Each row of a before or after table is a point. The points were changed in one or more steps. Then noise was added and the rows were shuffled. The steps act on columns, c1 being the first. Name the steps. A step turns or swaps two columns, mirrors them in a line or flattens them onto one, adds a multiple of one to another, or multiplies or shifts one. Angles are multiples of 10 degrees, from the lower column toward the higher: turns from -170 to 170, lines from 10 to 170 but not 90. Use the fewest steps. Two steps may share a column if one is a turn and the other turns, adds or multiplies; they go together, in the order done. Otherwise the lowest column goes first.

Before (12 x 2):
[[ -2 -31]
 [ 24   3]
 [ 21 -23]
 [ 25  -3]
 [-49   2]
 [-45  32]
 [-30 -49]
 [ 21  10]
 [-21 -29]
 [-19  11]
 [ 21  32]
 [ 27  -9]]
After:
[[-13 -29]
 [ 23  -2]
 [ 19  12]
 [-49   1]
 [-53  32]
 [ 28 -23]
 [-21   9]
 [  8 -31]
 [  9  33]
 [-16 -50]
 [ 25   3]
 [ 30  -9]]
Steps: add -0.3 times c2 to c1

Before:
[[-47  42  -6  26   8 -14]
 [ 45  22  62  20 -42 -24]
 [ -8  28 -24  16  14 -23]
 [ 42  30   8 -25  27   1]
 [ 70   0  52  10 -52 -47]
 [-38   1  -3  11  29   7]
 [ 49  13 -14 -14  33   2]
 [ -8  18 -33  -7   1  22]
 [ -7   3  -9  11  16 -18]
 [-18  18  -9 -25  21 -14]
 [-23  20  -7 -10  -3 -19]]
After (11 x 6):
[[ 44  61   9  26   1  -6]
 [ 18  38 -26 -14 -13  19]
 [ 34  19  16   6  24   7]
 [ 16  48 -21  18   8 -19]
 [-39  52  -6 -23  18  -2]
 [-43  29 -31 -10  23   1]
 [ 22  37  -6 -22  11 -16]
 [  7  23  -6  14   3 -19]
 [ 25  38   2  -9 -11 -21]
 [-84  21  25  20 -62 -45]
 [-62  41  43  26 -56 -19]]
Steps: mirror c1 and c3 in the line at 100 degrees; shift c2 by 20; turn c4 and c6 by 10 degrees; shift c5 by -10

Before (11 x 9):
[[  7  14   8 -32   5   6 -13  16 -21]
 [-32 -17 -10  -7  16 -17   4  -3  17]
 [-27 -13   9   2 -26 -13  -7 -17  63]
 [ 39  -9   3   2   4  33  -7 -17  -7]
 [ -6 -13  12  -2   7  33  14 -19 -13]
 [ 16 -13  -9 -73 -15 -52   8  -9 -19]
 [-30 -13  10   5 -11 -12 -11  -5 -33]
 [-28 -19  35 -12 -14  31 -21 -10  -8]
 [  0 -21  13  -2  -6  33   0  35 -24]
 [ -4   0 -16  -7 -13  36   3 -11 -18]
 [-13  20  59   9 -11  31  14  61 -29]]
After:
[[ -9 -15  14   4 -67   0 -15  13 -68]
 [ 44 -14  14   6 -51   3 -14  25  13]
 [  3  14  14 -31 -35  14  -3  46  21]
 [ 13 -22  23  -3 -45  17  27  63  18]
 [ 21 -18 -17  -8 -23 -11 -12  27 -31]
 [-30  -8   4   2 -36  21  27  13  26]
 [ 27  21  95  10 -51   4  33  92  19]
 [ -2 -13 -15 -73 -53 -35 -42  20  25]
 [ 28 -19  57 -12 -52  34  16  21  -8]
 [ 13 -15  20  -5 -32   4  35   8   7]
 [ 13   0 -27  -7 -52  16  32  20  14]]
Steps: turn c1 and c9 by 150 degrees; multiply c3 by 1.6; shift c5 by -40; turn c6 and c7 by 60 degrees; shift c8 by 30

Before (12 x 12):
[[ 11  17   5  -8 -16 -12  17  -2  13 -19  10 -42]
 [  8   0  -2   6  41  -1  10  -4  -2  21 -25   9]
 [ -7  31  21 -21   8   5   1   6 -13  -8 -11 -46]
 [  6 -22  -5   6  29  23  -4 -24  16  -5 -32   5]
 [-11   8   5  -3 -11  13  14  13 -16   4  12 -18]
 [-12  15  16  13  11  -6   2  20 -10 -22   3 -38]
 [ 17  25  31  14  13  29  -5  18  10 -13   1  19]
 [ 23  -7 -23  -2  28   7 -20  -9 -10  -7 -14  27]
 [ 12  -7 -36  -8  35  19  -7  -2  26   1  -4   1]
 [ 42   3  17  23   9  23 -37  10   1   7  17   5]
 [-16  14  23  -7  -5 -14 -12  29  -6   4 -21 -21]
 [-21  21  11  -1   3 -11 -11  -7  -3   3  13 -15]]
After:
[[  1 -14  -7   2  -7   8  15  13   4   2  35 -28]
 [ -2 -34  -6 -22   8   4  -1   4  -2  21 -31 -73]
 [ -4   2  21  -3  30   9 -15 -11   9 -13 -44  45]
 [  2 -17 -20  -7  -4 -18 -16  30  -1  13 -61 -32]
 [  0   0 -13   9  41  -1  10  -6   0 -14 -76  17]
 [  5 -12   9  -9 -15 -13  21  -2  -7  16  30 -69]
 [  2  26   9   1  29  26  -4 -23  -4  -2 -99   9]
 [  2 -19   7  13  11  -3   0  21  -1  25   9 -61]
 [ -4 -22 -12   1   2 -14 -19  -7  -1   8  37 -25]
 [  2 -19 -11  14  13  29  -1  20  -8  33   1  30]
 [ -1  15  19 -10  36  19  -6  -2  -8 -26 -15   3]
 [ -5  -1 -18  22  10  25 -29  12  -1   9  51  11]]
Steps: flatten c1 and c7 onto the line at 80 degrees; turn c2 and c9 by -160 degrees; multiply c9 by 0.4; turn c3 and c10 by 130 degrees; multiply c11 by 3; multiply c12 by 1.6

Before (12 x 18):
[[ 10 -40  13   5  31  -7 -32  33 -12  18  -5  -8  56 -24  76 -16  10  -1]
 [  1   6  14  25  -4   0 -19   9  -6  14  -8  14  -3 -24  71 -11  12 -21]
 [ -9   6  -6  -3  -5  12 -26  31  13  -5 -10  22  14  34 -19  -3  93   8]
 [ 15  24   7 -61 -26  -8  10  16 -24   0  11  -7  -7 -15 -27 -13   5  -2]
 [ 17  29  10 -40 -28   8 -10  -2 -20  14  -3  24  17   6 -21   1 -24 -21]
 [ -7   5  16  27  13  -9 -21 -14 -15 -12  42  15  18   7  -6   8 -17 -24]
 [  9 -95  16  25 -30 -12 -22 -23  34  -3  -4  12   7 -31 -20  14  -6 -23]
 [-12 -18  -4  -5  35 -65  92   8  -2   0  -5  -9   1  16  43  -1   5   9]
 [ 10   2  -5  -4 -29   2 -34 -24  51 -20  41  17  48  -3  15 -16  55  -7]
 [-27  -2  -4 -38   9  -2 -35 -23 -20  -5   9  16   0  15 -17  14  -8  -8]
 [  2  -4   6  27 -31  -3 -35 -25  -9 -26 -12   1  13  -8   1   1  -8 -23]
 [  8  20 -60 -10  15 -23 -12   1  55  10   3 -20  11 -21 -22   7   4 -24]]
After, 12 rows:
[[-22  -7  17  30  11   0  -5 -15 -17  -2  44  14  20   7  -9  21 -20 -21]
 [ 11   8  -2  13  -7  17 -25  33  13 -17 -10  21  15  35 -20  -5  92   4]
 [-19 -40  -2  21  34 -10 -25  34  11  55 -10  -5  57 -23  77 -21   5   1]
 [ 12  12   2 -64 -26 -13 -23  14 -33  10  12  -6  -7 -15 -28  -8   5  -1]
 [  2   1  -2  35  -8  -2  -6   6 -11  49  -3  15  -3 -20  71 -14  12 -19]
 [  9 -64  16  34 -29 -13  -7 -24  81  20  -1  11   7 -34 -14  11  -2 -22]
 [-20 -10  -1 -14   7  24 -52 -20 -19 -16   9  15   1  15 -16  18  -6 -12]
 [ 18  -6  19  37 -31  -2 -20 -23  -6 -36 -15   0  14  -7  -3  -4  -8 -22]
 [-80 -15  -5 -51  34 -22  75   8   7  -4  -5 -11  -1  16  45  -6   2   6]
 [ 29  13  -1 -30 -29 -12 -31  -1 -27  45  -1  29  18   7 -17  -1 -25 -19]
 [ 20  26  10  14 -30 -10 -31 -23  42 -51  42  18  49  -6  14  -5  53  -3]
 [-28  40 -50  -3  16 -19 -19  -1  39 -79   6 -16  11 -21 -23   6   6 -21]]
Steps: turn c1 and c6 by -60 degrees; add -0.5 times c5 to c1; turn c2 and c9 by -30 degrees; turn c3 and c10 by 40 degrees; multiply c10 by 2.5; turn c4 and c7 by 30 degrees; add 0.3 times c11 to c16
